Each wall is flat, endless, passes through zero and stands at right angles to its row. A trip goes straight from one point to another. Which walls does it cross, in order?
(in the rows, 128 means zero)

Walls:
(1): [129 171 116]
(2): [126  70 134]
(3): [ 84 132 129]
(4): [124  66 112]
(5): [ 92 166 135]
(6): [155 117 143]
(7): [112 187 116]
(8): [125 116 199]
Trips:
[141 126 161] to [140 161 161] => 2, 5, 1, 7
[114  34 159] to [ 47 116 154] => 6, 5, 7
[108 143  51] to [154 156 127] => 4, 3, 6

Walls:
(1): [114 106 126 122 104 124  92 104]
(2): [118  53 157 120 122 167 103 172]
(3): [159 107 133 187 109 111 131 109]
(4): [198  65 181 121 129 190 141 146]
(5): [115 102 123 187 199 143 166 153]
(6): [150 137  99 159  67 191 198 152]
(7): [127 152 110  93 139 135 163  86]
(8): [124  95 151 142 108  53  95 172]
(9): [109 191 156 177 173 172 120 132]
(10): [133 120  95 124 153 114 126 157]
Trips:
[147 137  89  74 149  82 145 162] to [136 161 137  80 119 129 119  76] => 8, 1, 10
[104 131 103 146 190 119 148 182] to [115 158 158 180 124 114 106 138] => 2, 3, 10
[120  79 115 164 121 228 110 115] to [103 108 166 198 132 165 186  72] => 7, 1, 2

Walls:
(1): [109 100 149 163  99  75 140 140 131 135 184]
(2): [125 119 148 132 138 119 190 195 148 146 167]
(3): [195 172 167 105 181 104 173 157 164  70 129]
(4): [137 137 143 121 125  58  97  96 138  91 119]
(5): [137 133 162 136 145 165 183 110 109 124 131]
(6): [112  83 212  86 152  75 141 146 163 115 106]
(7): [119  85 191 151 136 104 145 162  96 169 130]
(8): [130 134 107 133 190 128 155 153 127 142 104]
(9): [130 148 118 114  85 131 143  81 124 149  58]
Trips:
[128 114 144 117 106 119 148 104 121 125  91] to [101  93 113  93 175  93  88  88 122 135 207] => 1, 5, 9, 7
[178 159 184 132 116 181 147 140  95 101 169] to [146  86 159 204 121 141 109  65 121  42 149] => 1, 2, 4, 7
[138 123 102 136 209  86 104 174 121  62 167] to [139  72 129 116 118  68 188  96 129 121 170] => 7, 5, 8
[149 135 147 116  97 113 186 151 130 160  21] to [130 152  21  82  85 131 138 221 126 114 126] => 5, 7, 6, 3, 9

Walls:
(1): [110 134  77 163 200 159 165  24 121 115 201 192  76 130 174  58 146 133]
(2): [153 123  94 101 119 133 125 149 117 146 132  90 162 162 176 190 125 201]
(3): [ 93 220 125 113 120  95 191  86 134 106 162 101 121 148 153 121 141 130]
(4): [ 84 148 124 175 162 108  96  96 128 202 114 160 145 187 147 172 171 126]
(5): [148 159 125 156  89 182 149 126 106  75 163 138  88 122 113 102 159  75]
(6): [152 150 105 181  88 152 190 111  43 128  88 120 163 156  87 129 127 172]
Trips:
[150 106 164  92  98 198 173 109 203 175 166 131 149 178 163 103 109  66] to [ 76 136 119  68  79 155 162 123  70 147 176 133 137 110 129 120  78 211] => 2, 6, 5
[152 117  96 106 103 125  99 151 156 101 110 136 180 121 118 180 131 124] to [138 140 116 179 120 165  95  56 101 158  64 114  81 139 150 104 144 176] => 6, 4, 1, 5
[ 76  99 115 148 111 101 159  65 135  94 181 122 175 169  29 168 130 195] to [135 136 162 139 132 195 128 136 149 140 115  91  87 115 141 103 154 104] => 5, 2, 4, 6, 3
[ 75 146 128 134 155 217  94 125  86 143 111 173  92 170  77 144 143 186] to [130  96 121  64 107 102 140 151 125 224  26  61 124  89 190 181 173 142] => 5, 1, 6
[123 166 109 121  99 132 112  84 193 167  87 142  95 119 153 105 101 124] to [ 77 135 168 139 144 154 135 148 135  90  43  79 121 163 153 108 181 182] => 1, 2, 6
[115  94 126 104 186 119 157 129  96 129  83 142 203 143 105 165 150 116] to [108 124 134 107  96 126  91 161 133 167 143 129 119 158  61 134 158 114] => 2, 6, 5
[135 153 112  78  87 134  95  75  99 141 177 128  88 128  90 105 113 124] to [128 127 162 110 166 104 128 164 134 146 103  87 212 132 121 123 126 204] => 6, 2, 5, 1, 3, 4

Walls:
(1): [124 115 127 147  88 165  93 149 128 174 171  98 162 149 145 190  67  73
 109  86 114 162 154 110]
(2): [ 85 155 117 140 134 125  57 123 181  68 204 157 140  88 108 136 190 167
 181 168 158 124 166 136]
(3): [130  65 154 181 183  60 167 143 152 125 137 112 110 141 125  58 139 118
  89 127  77 212 170 159]
(4): [159 199 155 171 126 182 140 136 117  95 110 105 148 144 176  95 139 128
 118 119  81  81 116 121]
(5): [115 155 177 107  87 180  83 168 131  64 166 183 100  96 207 135  89 206
  77 124  76  82 123 118]
(6): [148 175 115 154  98 175  61  95 182 184 161 128  72  87 115 119 168  91
  82 142 141 163 119 174]
(7): [ 99 161  54 161  81 118  80 158 121 127  99 117 153 106 107  68 120  80
 128 154 116  97  84  97]
Trips:
[197 138  96 146 142  71 147 157 150 118 154  87 142 106 114 141 163 116
 143 151 117 150 139 148] to [ 99 150 161  83 135 165 129 118 223 126 177 103  78 141  99 134 120 148
 100 132  97 157 153 137] => 7, 1, 5
[169 155  96 129 121 112 138  50 156  78 101 179  54 103 132 187 115 126
  76 159  56 157 130  82] to [102  90  95  75 170 138 115 120 112 118 148 100 135 158 137  86 127 103
  82 128  90  81 152 179] => 6, 7
[ 48  66 147 100 117 128  85 101 113  99  62 158 149 142 100 108 161 148
 140 128 120 109 140  61] to [105 116 130 141 159 118 107 168  99 160  75 117 150 143 166 141 114 117
 189  51 130 144 189 109] => 5, 1, 2, 3, 7
[133  85  40 149 118  92 117 167  84 158 132 109 159 156 115 209 210  95
 139  73 112 127 118 111] to [ 76 137 162 118 102 176 118 113  82  70 171  76 112 190 133 174  94 129
 174  90 124 104  68 110] => 4, 5, 7
[141 116  93  99 101 176 119 123 170 106 155 100  75 111 110 111 147 119
 153 138  82 103 104 133] to [145  97 170 146  74 129 126  93 164 183  77 134 205  67 130 129 175 154
 179 171  84 138  90 139] => 5
[122 151 177 118  93 101 107 107 117  89 143 156 125 176  76 110 187  80
  84 167 192 103 178 195] to [136 140 128 147 130  99 123  85 103 185 120 116 145 135 101 131 125 149
 146 110 173 173 115 131] => 2, 1
[170 107  78 158  69  91 142 163 138 165 122 143  78 175 140 111 183  86
  62  92 170 149 124  99] to [102 181 192 108 155 114 112 165  99 175 209 143  54 119 106 115  64 126
  83  93 106 136 139 102] => 5, 7
